Each row is a point. The window is the flat piece filled in between its corners: a triangle in 3 columns, a solid with four corners in 4, and so on. A path goes straight from each point to the next, and from the last back to the first. List the points from which the path goes on through the window.

Window (4 x 4)
-27, 3, 32, -8
-10, 33, -25, -2
-14, -48, -4, 2
59, -14, 57, -5
Path:
(1): -7, -19, -10, -21
(2): -14, -12, -4, 29
(3): 48, -11, 60, 41
(4): 50, -15, 43, -36
(5): 37, -17, 25, -45
(6): 38, -18, 32, 40
(7): 36, -2, 8, 36
(8): 35, -5, 4, -19
(9): 9, -33, 28, -19
(10): 13, -26, 37, 47
(11): 26, -3, 42, 38
(12): 32, -7, 30, -50
Through the window after points: 1, 3, 11

Window (8 x 8)
-4, 7, -17, 22, -48, 24, -23, 6
17, -13, 7, 26, -3, -27, 3, 6
22, -2, 2, -9, -21, -14, -27, 3
-2, -20, 20, 1, 40, -5, 2, 4
13, 12, -1, -24, 36, 20, 30, -3
-24, 15, -28, 8, -26, -2, -14, 3
17, -11, -28, -15, 32, 11, 0, -6
-6, -32, 13, -36, -13, 21, 60, 12
Path:
(1): 0, -9, -7, -24, 16, -2, 26, 49
(2): 4, 0, -10, -17, -7, 17, 8, 39
(3): -3, -7, 1, -20, -11, 10, 5, -26
(4): 3, -9, 5, 0, -3, -3, -8, -45
(5): 17, -7, -10, -5, 10, -1, -6, 39
(6): 8, -11, -3, -12, -2, 2, 5, 20
(7): 4, -12, 5, -11, -7, 1, 9, -17
(8): -4, -9, 0, -2, 2, 8, 13, -38
(9): 4, -5, -2, 1, 8, 9, 9, 22
(10): 4, -3, -8, -7, -7, -1, -5, 22
(11): 2, -7, 10, -7, -20, -6, -3, -41
(12): -4, -18, 8, -22, 13, 1, 35, -26
Through the window after points: 4, 6, 10

Window (9 x 9)
-29, 11, 19, -3, -60, -28, -39, 18, 32
58, 17, 0, 52, -33, -11, 14, -6, 22
19, -14, -1, 17, -13, -18, -11, -44, 6
28, 28, 35, 3, 16, 0, -2, 28, -7
2, -12, 31, -38, -7, 21, -4, 21, -33
-12, -17, 24, 24, -13, 3, 19, -30, -31
-20, 14, -8, -45, -30, -37, 12, -21, -27
7, 21, -8, -17, 9, 25, 2, -8, -13
-29, -23, -38, -39, 20, -1, -3, 6, -28
Path:
(1): -2, 2, -5, 2, -32, -33, -24, -10, -57
(2): -8, 1, 24, -39, -9, -11, 25, 4, 30
(3): 6, 8, 18, -9, -14, 3, 11, -11, 16
(4): 8, 15, 5, 21, -25, -3, -12, -12, -30
(5): 12, 7, 19, -15, -6, 2, -10, 12, -29
(6): 1, -5, 24, -22, -3, 8, 9, 10, -5
(7): -1, -4, 0, -7, -3, 2, 10, -12, -2
(8): 9, 16, 1, 17, -15, -2, -13, -4, -56
Through the window after points: 5, 7

Window (11 x 11)
24, 31, -6, 0, 6, 14, -15, 4, -12, 23, 8
14, -29, -2, 60, -11, 3, 5, 5, -23, 20, 2
-20, 2, 15, -23, -3, -27, -5, 33, 60, -16, -6
18, -25, -29, 38, -13, 30, 3, -7, 32, 31, 11
6, -41, -16, 17, 22, 5, -10, 23, -5, -15, -15
-49, -1, 30, -24, 30, -1, 13, 5, 6, 12, 4
3, -28, -12, -47, 13, -43, 38, 0, -48, 35, 38
48, -19, 32, 7, -22, 1, 18, -4, -30, 9, -24
-5, -34, -13, 19, 10, -14, -8, -16, 12, -10, 1
-2, -43, 9, 9, -28, 0, -12, 7, -14, -3, -11
9, 0, -23, 13, -10, 13, 19, 0, -7, -2, 9
Path:
(1): 5, -19, 20, -2, 13, 16, 4, 15, 1, -12, 36
(2): 11, -17, 22, -19, 7, 7, 1, 23, -18, -21, 39
(3): -6, -7, -8, 12, 0, -15, -3, -6, 4, 16, -23
(4): -10, -41, -16, 11, -13, -14, 19, -4, 1, 10, -35
(5): 19, -16, 28, 14, 8, 3, -4, 6, -17, -6, 44
(6): 18, -14, 14, 4, 5, 1, -2, 7, 2, 9, 22
(7): 2, -13, -1, -3, -2, -11, 6, 3, -5, 12, -11
(8): 1, -12, -16, -5, -11, -27, 2, -1, 6, 12, -40
Through the window after points: none
